Each row is a point. To make a cloud, some directions were put in groups of two or more. Within a group, all points are equally far from the middle, so they leave a hole (a ring in 2 directions, a hollow ball in 3). The other directions are filled evenly. Then the cloud was stretched, turned, moved and blurred a little. Count the holes, and give their numbers of directions, smallest first.
In the rows, 128 means zero.

Cloud (14 x 2)
[[126 164]
 [ 81 154]
 [ 88 159]
 [152 149]
 [128 118]
 [125  93]
 [ 94 100]
 [ 92 163]
 [125  77]
 [131 153]
 [151 129]
 [100 163]
 [ 78 153]
 [ 74 128]]
Holes: 0

Cloud (22 x 3)
[[ 94 175 142]
 [100 115 189]
 [ 70 130 134]
 [111  81 155]
 [151 141 118]
 [108 166 100]
 [155 141 128]
 [110 159  96]
 [ 74 111 142]
 [ 73 142 149]
 [143 149 107]
 [ 95 159 101]
 [140  96 132]
 [131 145  97]
 [ 89  95 171]
 [ 74 119 126]
 [118  82 144]
 [ 94 172 115]
 [124 171 161]
 [132 170 157]
 [120 114 191]
 [152 108 154]]
Holes: 1 (3)

Cloud (19 x 3)
[[104 126  81]
 [ 96 150  89]
 [ 80 131 101]
 [ 88 106 126]
 [137  88 112]
 [105 176 127]
 [131 136 120]
 [112 131 172]
 [141 138 127]
 [ 87 156 125]
 [ 88 112  88]
 [113 168  87]
 [109 118 193]
 [114 163 193]
 [112 145 112]
 [101 129  91]
 [112 172  91]
 [ 67 124 142]
 [151  79 117]]
Holes: 0

Cloud (30 x 4)
[[148  94  78 149]
 [ 84 149 107 117]
 [151 162 128 176]
 [174 112 143 167]
 [ 91  92 117 100]
 [144 132 176 117]
 [157 134 124  87]
 [ 78  98 132 116]
 [139 177 115 136]
 [151 114 115  83]
 [118 140 169 182]
 [ 98  75 134 159]
 [115 107  70 146]
 [151 120 176 125]
 [162 159 114 112]
 [ 98 137 176 154]
 [110  88 105 180]
 [156  94 163 129]
 [132 156 134 189]
 [148 129 180 153]
 [ 96 113 132 190]
 [113 160 159 112]
 [ 87  86 129 112]
 [154 126 131  85]
 [170 133 145 175]
 [170 154 118 159]
 [122  79 129  96]
 [154 116  99  89]
 [103 158  95 155]
 [107 163  99 159]]
Holes: 2 (2, 2)

Cloud (30 x 4)
[[114 110 142 115]
 [114 102 118 151]
 [162 110 114 108]
 [146 158 119  76]
 [167 152 108 154]
 [119 101 116 147]
 [109 113  74 133]
 [130 172 117 104]
 [114 152 141 155]
 [175 152 111  94]
 [175 160  67 108]
 [121 106 170 175]
 [104 133 151 154]
 [203 144 127 132]
 [110 115 128 134]
 [131 158 105  88]
 [ 96 127 181  99]
 [166 106 136 101]
 [122 179  80 163]
 [ 99 164 111 176]
 [107 130 169  87]
 [ 73 116 104  98]
 [138 160 107  90]
 [143  85 144  84]
 [114 124 149 159]
 [160 121 127 102]
 [133 195 130 160]
 [139 156  57 170]
 [172  87 153 165]
 [147 124  88  84]]
Holes: 0

Cloud (52 x 6)
[[131 112 118 141  83 165]
 [133 128  80 110 120  97]
 [142 113  88  98 109 164]
 [122 138 105  80 187 152]
 [163 116 129  76 177 122]
 [132  97 152 135  85 144]
 [174 165 124 129 136 175]
 [ 86 118  92 119 161 175]
 [113  91 173 122 108 135]
 [152 143 134 123  80 111]
 [128 146 177  81 143  78]
 [174 101 143 107 174 162]
 [ 98 142 128 147 101 169]
 [101  67 122 129 169 146]
 [181 107 147 138 123  94]
 [163 145  89 129 138  99]
 [125 188 143 113 169 154]
 [149 104  99 173 142 183]
 [170 105 135 111 187 113]
 [105 134 172 113  96 112]
 [ 80 117 152 121 163 163]
 [102 122 131 106 157  68]
 [174 123 179 156 152 141]
 [117 132 110 111 165  73]
 [156 127 174  78 165 142]
 [144  64 131 145 123 119]
 [ 98  90 170 133 143 112]
 [104  99 146  80 166 162]
 [143 148 171 133  99  90]
 [162  96 139 106 185 161]
 [148 155 101 108 114 176]
 [134 179 151 106 124 170]
 [129 112 109 144  82 153]
 [145 162  98 140 180 134]
 [124 110 170  90 104 141]
 [102 144 131 138  89 148]
 [141 133 187 132 186 125]
 [184 126 132 164 147 165]
 [137 109 172 173 123 158]
 [132 134 117  65 174 104]
 [107  94 126 112 193 169]
 [111  82 160  94 124 144]
 [141 183 114 122 149 172]
 [112  88 169 106 132 164]
 [100 140 114 171 163 132]
 [136 135  93 163 168 120]
 [136  86 127  81 156 170]
 [115 151 159 139 195 137]
 [115  77 146  99 128  94]
 [159  83 140 170 133 166]
 [170 130 113  91 107 146]
 [141 130  81  95 124 166]]
Holes: 2 (3, 3)

Cloud (51 x 6)
[[ 88 166 150  59 123 124]
 [122 162  76 108 128 159]
 [107 127 143  86 110 186]
 [147 153 125  61 160 130]
 [124 159 157  65 138 106]
 [150 133 105 130 101 142]
 [147 193 123 102 119 131]
 [139 147 106  62 139 168]
 [143 146 152 128 108 113]
 [135 156 142 113 139 170]
 [145 186 139 104 127 129]
 [123 118 170 133 152 165]
 [128 132 186  64 153  89]
 [151 116 146 138  77 131]
 [101 178 110 105 148 144]
 [103 137 141 102 127 167]
 [128 149 103  61 135 170]
 [123 170 167 101 144 107]
 [156 114 146  91 177 142]
 [ 96 127 151  77  86 163]
 [ 93 166 150 113 162 137]
 [163 139  93 122 168  99]
 [132 132 140 172 177 152]
 [125 195  95 153 129 109]
 [149 161 170 111 135 110]
 [160 186  72 122 152 102]
 [161 138 144 151 121 109]
 [ 91 174 117  64 145 127]
 [159 182 104  91  90 134]
 [141 142 196  82 154 105]
 [130 192 107 120  90 114]
 [110 143 106  66 115 185]
 [144 149 164 141 102 122]
 [142 189  81 149 112 135]
 [ 94 168 150  75 102 140]
 [108 146 100 148 147 178]
 [120 148  96 104 102 187]
 [149 150 107 163 143 118]
 [132 110 157 108 103 149]
 [101 141 101 107 149 195]
 [124 161 128 109 124 191]
 [101 148  68  97 128 149]
 [144 116 102 107 153 131]
 [ 83 152 106  82 123 126]
 [102 133 103  94 149 168]
 [120 159 145  69 142 125]
 [120 151 117 115 137 210]
 [131 166 115  65  59 115]
 [129 162 128 109 157 137]
 [144 158 137 132 151 116]
 [103 156 146  68 122 124]]
Holes: 0
